Each row is a point. To make a cloud, some directions were put in groups of two or more. Within a group, all points are equally far from the middle, so they leave a hole (a ring in 2 directions, a hollow ball in 3). The other directions are filled evenly. Then the cloud was stretched, turned, moved and blurred a little. Count the holes, and give their numbers of directions, smallest first.
In the rows, zero is written as 128.

Cloud (20 x 3)
[[ 80 120 190]
 [155 138  84]
 [155  96 208]
 [145 172 204]
 [130 206 135]
 [116 151  68]
 [165 157  93]
 [124 118  72]
 [144 177 201]
 [181 153 119]
 [122  56 152]
 [115  82 212]
 [ 98  83 204]
 [145 125  81]
 [ 76 150  94]
 [188 152 155]
 [ 84  86 192]
 [183 119 167]
 [160  80 154]
 [ 95 182 102]]
Holes: 1 (3)

Cloud (29 x 4)
[[ 60  93 162 118]
 [213 124 160 136]
 [ 62  58 109 123]
 [129 115 166 207]
 [169 113 120 121]
 [ 43  94  60 138]
 [ 74 164 122  84]
 [132  40 120 130]
 [169 111  83 143]
 [ 44 158 133 147]
 [ 57 163 159 100]
 [ 96 120  68 123]
 [ 37 148 128  70]
 [ 78 157 124 149]
 [176 114 106 185]
 [190 111 142 130]
 [ 40 165  94 146]
 [148 204 150 154]
 [ 97 143 190 130]
 [ 13 145 137  82]
 [193 119  98 141]
 [132 177  94 140]
 [145  90  66 173]
 [ 69 124 114 152]
 [112  21 101 109]
 [ 96 114  50  76]
 [ 85 183 153 191]
 [113 106  81 142]
 [146 129 109 194]]
Holes: 0

Cloud (47 x 6)
[[ 93  91 154 172 136 178]
 [125 127 159  42 132 112]
 [ 82 126 108 173 176 116]
 [196 167 164  93 102 122]
 [229 132 144 134 166 160]
 [150  93 180 160 221 105]
 [158  73 112 101 207 149]
 [212 130 162 137  86 192]
 [144 150 217 120  89 102]
 [112 127 121  60 176 107]
 [229 117 141 126 163 123]
 [160 139 104 134 163 211]
 [146  31 136 164 104 157]
 [162  81 203  86 162 181]
 [ 98 156 132 198 177 121]
 [155 157 202 135  73 118]
 [ 97 169 178 193 142 102]
 [122  68 206  97 158 165]
 [182 144 154 137 143 221]
 [190 110 184 172  95 195]
 [158 132 200 168  96  77]
 [ 86 113 123 163  97  86]
 [141 122 196 202 152 169]
 [202 135 144 168 143  74]
 [213 131 152 137  97 202]
 [180  52 142 146 149  77]
 [ 97 135 157 204 160 145]
 [116 146 130 106  62 153]
 [180 118 150 147 110 227]
 [187 138 119 190 188 160]
 [132 153 153  87 200  77]
 [152 104 189 148 120  49]
 [169  56 135  79  71 158]
 [151 100 153  69 201 159]
 [135 203 129 134 177 138]
 [158  44 138 121  91 199]
 [142 174 191  78 170 137]
 [141  91 197 130 105  60]
 [226 150 139 119 127 129]
 [198 162 158  87 115 111]
 [137 137 158 169  54 127]
 [227 113 153  92 135 137]
 [110  65 156 116 131 199]
 [158  55 144 141 125  62]
 [200 129 156 142 115 219]
 [126  99 156 156 119 215]
 [132 113 187  61 177 159]]
Holes: 3 (2, 2, 2)

Cloud (78 x 8)
[[102 135  82  48 203 104 168 123]
 [114 111 217 116 106 135 115 153]
 [110 112 151 141 173  40 154 131]
 [ 86 125 147  47 115  30 206 185]
 [115 119 177 191  91 106 161 123]
 [194 168 151 117 203 118 143  59]
 [ 69 120 126 119  96  96 178 200]
 [121  70 201 128 116 114 158 195]
 [ 99  74  93  87 152  29 153  77]
 [ 50 150 135 128 186 151  79  43]
 [ 21 140 172 107 140 123 202 173]
 [112  59 197 133 141 184 146 159]
 [147 187 141 149 171  67 161 115]
 [138 122 231  88 204 200 123 146]
 [162 127 173 140  78  93 122 132]
 [152 182 156 132 193  85 139  91]
 [109 132 147 170 103 113 178 135]
 [166 143  74 151 185 158 186  71]
 [167  57 115 122 103 129 166 108]
 [ 94 153  77  69 172  92  81  74]
 [ 75 136 114  96 122 154 127  30]
 [ 65  96 200  70 138 174 131 146]
 [110 180 135 127 132  86  93  36]
 [117 177 206 181 156 181 175  61]
 [ 94 128 186  99 149 167 227 139]
 [ 98 103 136  94 113 207 130  96]
 [128  82 153  96 107 118 191 205]
 [183 190  79  91 155 176 110  88]
 [ 92 169 148 146 150 152 171  66]
 [ 85 148 112 160 183 163 176 101]
 [ 38 104 112  81 112 166 109  59]
 [ 90 180 192 184 170 152 134  52]
 [ 56 135 184 187 126 150 156 168]
 [112  76 199 167 167 127 149 175]
 [150  99  93  35 120 125 150  63]
 [122 118 198  68 108  65 116 152]
 [154  97 135  99 111 121 231 190]
 [ 63 152 216 178 128 129 134 212]
 [143 175 118  82 166  79  71 111]
 [122 131 167 176 175 166  95 131]
 [124 134  36 119  95 100 108  83]
 [139  92 172 167 161  89 139 159]
 [ 92 177 161 143 163 182 156  53]
 [109 205 145 102 171  69 158 147]
 [ 80  86 168  83 170  91 113  97]
 [ 82 179 207 126 160 203 124  85]
 [ 30 129  78 136 157 129 174 129]
 [128 177 183 153 179 212  87 120]
 [113 134 191 102 111 156 134 177]
 [ 85  69 134  35 143 109 128 205]
 [ 80  74 198  80 144  97 105 210]
 [ 66 144 215 161 154 203 222 166]
 [ 68 108 187 150  91 132  80 102]
 [159 202 134 137 179 124 191 120]
 [160 205 151  93 146 164 124  87]
 [200 141 148 125  81 111 130 108]
 [ 76 111 173 125  92 123 114 157]
 [ 78  29 101  83 105  98 108 118]
 [176 185 144 134 129 162 132 142]
 [ 84 148  78  64 116 142 108  80]
 [ 38  70  77  91  72 105 111 117]
 [ 63 138 196 184 107  92 138 186]
 [122 174  83 101 191 125 190 117]
 [137 189 113 106 157 173 184  53]
 [106 145 166 140 132 159 163  34]
 [101  86 205 122 161  91 147  88]
 [116 156 124 124 139 214 177 169]
 [106 161  65  73 124 131  97  98]
 [152  81 122 133 135  60  92 124]
 [ 65  28  97 109 132  83 180 155]
 [ 63 179 134  93 152 108 176 137]
 [ 88 109 202 132 194  94 139 112]
 [139  82 103  34 105  15 102 112]
 [ 44 155 189 183 181 117 149 142]
 [148 130 199 169  93  54 194 145]
 [ 53  67 138  83 175 114 153  90]
 [139  89 160  67 130 117 117 111]
 [ 82 181 206 103 143 121 147 132]]
Holes: 2 (2, 2)
